Each row of a before or after table is a point. One or more steps were done to the points. Then noise was added and the rows were shuffled. The steps act on columns, c1 being the first. What was done? A step turns or swaps two columns, mirrors them in a line or flattens them onto one, adds a multiple of one to another, or multiplies or shifts one. Angles are multiples of 10 degrees, from the lower column toward the higher: turns from -170 to 170, lines from 10 to 170 but not 90. Use the fewest steps. Two steps may share a column if one is a turn and the other turns, adds or multiplies; they go together, in the order done. Otherwise the lowest column goes first.

Before, 10 rows:
[[-0.09 -0.15]
 [ 0.34 -0.13]
 [-0.83 -0.08]
 [-0.24 -0.10]
 [-0.17  0.66]
 [ 0.40 -0.10]
 [ 0.39  0.09]
 [-0.93  0.21]
 [-0.11 -0.09]
 [ 0.18 -0.21]]
After, 10 rows:
[[-0.34 -0.76]
 [ 0.08 -0.14]
 [ 0.02 -0.15]
 [ 0.27  0.29]
 [ 0.11  0.39]
 [-0.03 -0.25]
 [-0.65 -0.69]
 [-0.67  0.19]
 [ 0.26  0.23]
 [ 0.28  0.06]]
Steps: turn c1 and c2 by 60 degrees

Before, 14 rows:
[[-0.38  0.01  0.07 -0.22 -0.11  0.06]
 [-0.07  0.05  0.21  0.14  0.24  0.32]
 [ 0.13 -0.49 -0.39  0.22 -0.12 -0.11]
 [ 0.00  0.13  0.27  0.09  0.30  0.34]
 [-0.34  0.07  0.02 -0.45 -0.27 -0.10]
 [-0.33 -0.07  0.44  0.17  0.07  0.46]
 [-0.50  0.06  0.23 -0.20  0.16 -0.08]
 [-0.59 -0.03 -0.14 -0.39  0.00 -0.14]
 [-0.24 -0.19 -0.18 -0.01 -0.06 -0.32]
 [-0.17  0.23  0.23  0.29  0.17  0.49]
 [-0.49  0.10  0.31 -0.54 -0.07  0.16]
 [ 0.21 -0.37 -0.24  0.08  0.16 -0.09]
 [ 0.08  0.23  0.06  0.46  0.20  0.40]
 [ 0.12  0.22  0.50  0.47  0.16  0.26]]
After, 14 rows:
[[ 0.24  0.27  0.42  0.19  0.21  0.41]
 [-1.12  0.02 -0.15 -0.15 -0.10  0.07]
 [-0.72 -0.19 -0.10  0.15 -0.07 -0.35]
 [-0.52  0.26  0.35 -0.03  0.16  0.46]
 [-1.53  0.08 -0.09 -0.28  0.16 -0.08]
 [ 0.64 -0.38 -0.04  0.23  0.17 -0.11]
 [ 0.36  0.22  0.65 -0.22  0.17  0.25]
 [-1.77 -0.04 -0.43 -0.08  0.02 -0.13]
 [-1.04  0.07 -0.37 -0.21 -0.26 -0.10]
 [-1.01 -0.06  0.39 -0.33  0.08  0.44]
 [-0.03  0.14  0.21 -0.21  0.27  0.35]
 [ 0.40 -0.51 -0.01  0.44 -0.14 -0.12]
 [-1.45  0.10 -0.28 -0.53 -0.05  0.17]
 [-0.20  0.06  0.24 -0.07  0.24  0.33]]
Steps: multiply c1 by 3; turn c3 and c4 by -60 degrees

Before, 14 rows:
[[ 0.36 -0.24  0.41 -0.33  0.55 -0.15  0.00  0.13 -0.32 -0.29 -0.07]
 [-0.46 -0.06 -0.21 -0.25  0.17  0.10 -1.01  0.69  0.64  0.58  0.36]
 [-0.56 -0.51  0.65  0.08 -0.13  0.31  0.02 -0.46  0.12 -0.41 -0.07]
 [ 0.27  0.36  0.29  0.11  0.53 -0.07 -0.28 -0.32 -0.07 -0.22 -0.58]
 [ 0.24 -0.36  0.00  0.16  0.18  0.01 -0.05 -0.33 -0.44 -0.17  0.04]
 [ 0.63 -0.18  0.00 -0.16  0.37  0.37  0.16 -0.22  0.10 -0.31  0.01]
 [ 0.64 -0.14  0.21  0.46  0.31  0.05  0.12  0.52  0.09 -0.23 -0.19]
 [ 0.29  0.22  0.18 -0.13  1.05 -0.30  0.32 -0.15  0.37 -0.19 -0.30]
 [-0.08 -0.12  0.49 -0.27 -0.37  0.23  0.19 -0.25 -0.04  0.31 -0.20]
 [-0.42 -0.69  0.23  0.14  0.01  0.31  0.24  0.00 -0.37  0.29 -0.15]
 [-0.55  0.12  0.20 -0.02 -0.30 -0.02  0.35 -0.25 -0.24 -0.29  0.18]
 [-0.22 -0.55 -0.45 -0.24 -0.21 -0.38 -0.65  0.48  0.64  0.33 -0.16]
 [-0.37 -0.34 -0.49 -0.43 -0.04  0.33 -0.60  0.86  0.27  0.06 -0.33]
 [-0.66 -0.24 -0.79 -0.14  0.05  0.24 -0.79  0.63  0.72  0.62 -0.07]]
After:
[[-0.64 -0.24  0.77 -0.38  0.23  0.23 -0.80  0.64  0.73  0.60 -0.08]
 [ 0.63 -0.13 -0.10  0.51 -0.37  0.06  0.13  0.51  0.09 -0.24 -0.19]
 [ 0.30  0.22  0.20 -0.07 -1.04 -0.30  0.32 -0.15  0.38 -0.20 -0.29]
 [-0.49 -0.06  0.27 -0.31 -0.05  0.10 -1.00  0.67  0.64  0.57  0.35]
 [-0.22 -0.55  0.33 -0.37  0.33 -0.40 -0.66  0.46  0.65  0.32 -0.14]
 [ 0.65 -0.15  0.15 -0.17 -0.37  0.36  0.16 -0.23  0.09 -0.32  0.01]
 [-0.07 -0.10 -0.59 -0.13  0.18  0.24  0.19 -0.25 -0.03  0.30 -0.21]
 [-0.41 -0.71 -0.22  0.21 -0.09  0.32  0.24 -0.02 -0.36  0.27 -0.15]
 [-0.56 -0.50 -0.64  0.27 -0.11  0.30  0.03 -0.42  0.11 -0.42 -0.09]
 [ 0.24 -0.40  0.07  0.15 -0.18  0.01 -0.06 -0.32 -0.45 -0.16  0.06]
 [ 0.27  0.38 -0.08  0.19 -0.59 -0.05 -0.27 -0.33 -0.08 -0.21 -0.55]
 [ 0.36 -0.25 -0.20 -0.22 -0.65 -0.15  0.00  0.14 -0.32 -0.30 -0.05]
 [-0.35 -0.34  0.43 -0.58  0.21  0.33 -0.60  0.85  0.26  0.07 -0.32]
 [-0.56  0.11 -0.30  0.06  0.22 -0.03  0.34 -0.22 -0.22 -0.29  0.16]]
Steps: add 0.3 times c3 to c4; turn c3 and c5 by -160 degrees

Before (9 x 18):
[[ 0.20  0.58 -0.33 -0.12  0.05  0.40 -0.32 -0.04 -0.42 -0.44 -0.38 -0.10
   0.12  0.00 -0.01  0.51  0.48 -0.25]
 [ 0.28 -0.09 -0.04 -0.11  0.34 -0.13  0.46  0.29 -0.01  0.15  0.36 -0.42
   0.23  0.11  0.64 -0.01  0.13  0.65]
 [-0.15 -0.24 -0.22  0.07  0.45 -0.27  0.01 -0.18 -0.09  0.10 -0.07 -0.14
   0.15 -0.10  0.43  0.04 -0.26  0.06]
 [ 0.44  0.79 -0.22  0.08  0.18  0.09  0.17  0.01 -0.47 -0.48 -0.10  0.41
  -0.10  0.31  0.25  0.24  0.69 -0.54]
 [ 0.24  0.71  0.03 -0.39  0.42  0.03 -0.21 -0.44 -0.15 -0.47 -0.54  0.24
   0.16  0.33 -0.07  0.48  0.25 -0.28]
 [ 0.62 -0.56  0.55  0.23 -0.65 -0.48 -0.15 -0.85 -0.53 -0.13  0.76  0.30
  -0.53  1.04 -0.44  0.19  0.58 -0.54]
 [ 0.07 -0.14 -0.45 -0.18  0.40  0.08  0.54  0.02  0.09  0.05  0.02 -0.31
  -0.22  0.00  0.08 -0.10 -0.07  0.36]
 [-0.16 -0.08 -0.21  0.29  0.25 -0.05  0.31  0.40  0.53  0.00  0.25  0.00
  -0.10 -0.15 -0.33  0.73  0.30  0.10]
 [ 0.15 -0.10 -0.48  0.28  0.51  0.09 -0.01  0.28  0.36  0.15  0.04  0.15
  -0.03 -0.14  0.04  0.20  0.03  0.72]]
After, 9 rows:
[[ 0.23  0.77  0.00 -0.39  0.38  0.25 -0.24 -0.46  0.02 -0.24 -0.73  0.19
   0.35  0.14 -0.08 -0.49 -0.15 -0.41]
 [ 0.30 -0.12 -0.03 -0.10  0.31 -0.15  0.44  0.30  0.00  0.07  0.24 -0.41
   0.25 -0.04  0.66  0.03  1.72  0.33]
 [ 0.15 -0.10 -0.49  0.27  0.48 -0.02 -0.01  0.25  0.42 -0.02  0.09  0.19
  -0.11 -0.13  0.01 -0.07  1.72  0.45]
 [-0.15 -0.04 -0.20  0.30  0.28 -0.03  0.35  0.38  0.77  0.04  0.34  0.01
  -0.20 -0.09 -0.32 -0.48  0.82 -0.16]
 [ 0.07 -0.15 -0.42 -0.17  0.37  0.07  0.50  0.00  0.05 -0.05  0.09 -0.32
  -0.18  0.13  0.09  0.10  0.70  0.30]
 [-0.14 -0.27 -0.21  0.07  0.48 -0.21  0.00 -0.18 -0.09  0.21 -0.15 -0.13
   0.09 -0.17  0.44 -0.07 -0.34  0.24]
 [ 0.43  0.78 -0.23  0.11  0.14  0.30  0.17  0.00 -0.36 -0.27 -0.16  0.43
   0.12  0.29  0.25 -0.38  0.09 -0.88]
 [ 0.59 -0.60  0.56  0.23 -0.62 -0.18 -0.16 -0.84 -0.45  0.18  0.60  0.30
   0.24  1.13 -0.40 -0.37 -0.15 -0.78]
 [ 0.19  0.62 -0.29 -0.12  0.04  0.43 -0.34  0.00 -0.21 -0.38 -0.38 -0.11
   0.08 -0.10 -0.01 -0.64  0.34 -0.54]]
Steps: flatten c6 and c10 onto the line at 140 degrees; mirror c9 and c16 in the line at 10 degrees; turn c13 and c14 by -40 degrees; add -0.5 times c13 to c11; turn c17 and c18 by -50 degrees; multiply c17 by 3

Before (11 x 32):
[[-0.26  0.85 -0.32 -0.02 -0.19  0.61 -0.38 -0.36  0.28  0.15  1.11  0.00
   0.01  0.27 -0.35 -0.44  0.48  0.41  0.19  0.12 -0.32  0.08 -0.81 -0.17
  -0.21  0.26  0.54  0.69  1.18  0.01 -0.35  0.00]
 [-0.17 -0.11 -0.27 -0.12 -0.17  0.06  0.23 -0.24 -0.47 -0.25 -0.45  0.16
   0.03 -0.14  0.22  0.01  0.46  0.35  0.25 -0.34 -0.10  0.06  0.32 -0.87
  -0.24  1.37  0.53 -0.18  0.33  0.09 -0.47  0.04]
 [-0.42 -0.13 -0.23  0.10 -0.03  0.00  0.21  0.24  0.08  0.15 -0.61 -0.86
   0.02  0.18 -0.06  0.00  0.11  0.00 -0.27  0.32  0.11 -1.14  0.59 -0.01
  -0.15  0.01  0.08 -0.12 -0.10 -0.16 -0.30 -0.48]
 [ 1.48 -0.07 -0.18 -0.20  0.46 -0.04 -0.03  0.87 -0.20  0.38 -0.30  0.47
  -1.21 -0.18 -0.20 -0.22  0.22 -0.24  0.21 -0.24  0.14  0.06  0.50  0.12
  -0.08 -0.02  0.25  0.45 -0.31  0.53 -0.30 -0.40]
 [-0.25 -0.13  0.62 -0.20  0.08  0.48 -0.24  0.03 -0.25  0.33  0.85 -0.04
  -0.84  0.15 -0.37 -0.64  0.16 -0.37  0.05  0.17  0.08  0.28  0.40 -0.05
  -0.09 -0.14  0.20  0.01 -0.18 -0.20 -0.14  0.04]
 [-0.33 -0.08 -0.23  0.19  0.42 -0.17 -0.09 -0.35  0.23 -0.34  0.45  0.59
  -0.32  0.35  0.44  0.01  0.41  0.32  0.24 -0.15  0.85  0.21  0.03 -0.37
   0.35  0.24  0.84 -0.25  0.35 -0.20 -0.28  0.01]
 [-0.41  0.29  1.06 -0.27 -0.14 -0.26  0.19 -0.05 -0.01  0.33 -0.27  0.23
   0.08  0.27 -0.32  0.06  0.06 -0.66 -0.53 -0.08 -0.12  0.26  0.60 -0.17
  -0.10 -0.15  0.38  0.46  0.10 -0.26 -0.50 -0.04]
 [-0.29  0.00  0.49  0.64 -0.13  0.22 -0.37 -0.24 -0.33  0.29 -0.16  0.75
  -0.10  0.22 -0.26 -0.19  0.45  0.35  0.22  0.01 -0.21  0.09 -0.18  0.10
   0.06  0.61  0.06 -0.20 -0.42 -0.25  0.03  0.15]
 [-0.27  0.16 -0.25 -0.22 -0.06  0.02 -0.04 -0.42 -0.16 -0.17 -0.31  0.57
  -0.01  0.26 -0.33 -0.14  0.51  0.37  0.12 -0.30 -0.13 -0.09  0.47 -1.31
   0.07  0.65  0.17 -0.06 -0.02 -0.17 -0.30  0.09]
 [ 0.11  0.24 -0.08  0.53 -0.16  0.34  0.13 -0.27 -0.40 -0.19 -0.53  0.73
  -0.12 -0.07 -0.04  0.08  0.03  0.25  0.30  0.21  0.41 -0.22 -0.29 -0.40
  -0.23 -0.03  0.15  0.32  0.52 -0.16 -0.32 -0.02]
 [-0.48 -0.16 -0.24 -0.05 -0.01 -0.13 -1.17 -0.07 -0.43  0.04 -0.57 -0.44
  -0.02  0.19 -0.25 -0.44 -0.20  0.27 -0.02 -0.25 -0.37 -0.33 -0.27  0.12
  -0.06  0.21  0.27  0.35 -0.37 -0.23 -0.26  0.01]]
After (11 x 32):
[[-0.32 -0.21 -0.22 -0.24  0.42 -0.15 -0.09 -0.60  0.03 -0.34  0.46  0.58
  -0.33  0.35  0.44  0.01  0.42  0.31  0.24 -0.08  0.50  0.22  0.03 -0.43
   0.34  0.73  0.56 -0.26  0.34 -0.19 -0.20  0.03]
 [-0.41  0.00  1.06  0.24 -0.13 -0.26  0.19 -0.28 -0.09  0.33 -0.27  0.22
   0.06  0.26 -0.32  0.08  0.05 -0.66 -0.59 -0.17  0.01  0.27  0.58 -0.15
  -0.10 -0.18  0.31  0.46  0.11 -0.26 -0.58 -0.05]
 [ 1.48 -0.22 -0.19  0.11  0.46 -0.04 -0.02  0.77 -0.10  0.41 -0.30  0.46
  -1.20 -0.17 -0.20 -0.22  0.22 -0.24  0.23 -0.29  0.13  0.06  0.51  0.20
  -0.08  0.08  0.66  0.44 -0.33  0.53 -0.22 -0.40]
 [ 0.11  0.05 -0.10 -0.43 -0.14  0.34  0.14 -0.36 -0.56 -0.20 -0.51  0.72
  -0.10 -0.05 -0.05  0.09  0.04  0.26  0.26  0.38  0.31 -0.22 -0.29 -0.15
  -0.23  0.24 -0.02  0.33  0.51 -0.17 -0.39 -0.02]
 [-0.30  0.01  0.48 -0.63 -0.13  0.22 -0.39 -0.28 -0.23  0.30 -0.16  0.74
  -0.10  0.21 -0.26 -0.20  0.44  0.32  0.34  0.23 -0.54  0.10 -0.17  0.25
   0.07  0.32 -0.07 -0.18 -0.43 -0.26  0.03  0.16]
 [-0.25  0.57 -0.30  0.05 -0.19  0.61 -0.37 -0.63  0.17  0.15  1.11  0.01
   0.01  0.26 -0.34 -0.45  0.47  0.41  0.30  0.12 -0.42  0.07 -0.83 -0.29
  -0.22  0.00  0.28  0.70  1.17  0.02 -0.72  0.01]
 [-0.25 -0.17  0.63  0.24  0.09  0.46 -0.23 -0.05 -0.23  0.32  0.84 -0.06
  -0.83  0.16 -0.37 -0.63  0.15 -0.37  0.12  0.11  0.14  0.30  0.40  0.08
  -0.08 -0.06  0.20  0.02 -0.18 -0.18 -0.04  0.02]
 [-0.42 -0.26 -0.22  0.01 -0.04 -0.01  0.21  0.16  0.07  0.15 -0.62 -0.86
   0.02  0.19 -0.06  0.00  0.11  0.00 -0.33  0.34  0.06 -1.15  0.61 -0.06
  -0.14  0.09  0.20 -0.11 -0.10 -0.16 -0.20 -0.47]
 [-0.49 -0.26 -0.23 -0.04  0.00 -0.13 -1.17 -0.18 -0.33  0.04 -0.56 -0.43
  -0.01  0.18 -0.26 -0.43 -0.22  0.28  0.33 -0.25 -0.42 -0.32 -0.29  0.33
  -0.08 -0.06  0.20  0.34 -0.37 -0.22 -0.13  0.00]
 [-0.18 -0.32 -0.26  0.00 -0.18  0.06  0.23 -0.52 -0.85 -0.24 -0.45  0.16
   0.03 -0.14  0.21  0.01  0.46  0.35  0.18 -0.36 -0.96  0.06  0.32 -0.51
  -0.24  0.97  0.33 -0.20  0.34  0.08 -0.36  0.03]
 [-0.27 -0.01 -0.25  0.09 -0.07  0.02 -0.04 -0.44 -0.79 -0.17 -0.32  0.56
  -0.02  0.26 -0.31 -0.14  0.51  0.38  0.13 -0.35 -0.50 -0.08  0.46 -1.06
   0.08  0.41 -0.07 -0.06 -0.02 -0.16 -0.35  0.10]]
Steps: turn c2 and c31 by -30 degrees; mirror c4 and c20 in the line at 80 degrees; turn c8 and c27 by 30 degrees; add 0.3 times c5 to c8; add -0.3 times c7 to c19; turn c9 and c24 by -30 degrees; turn c21 and c26 by 40 degrees
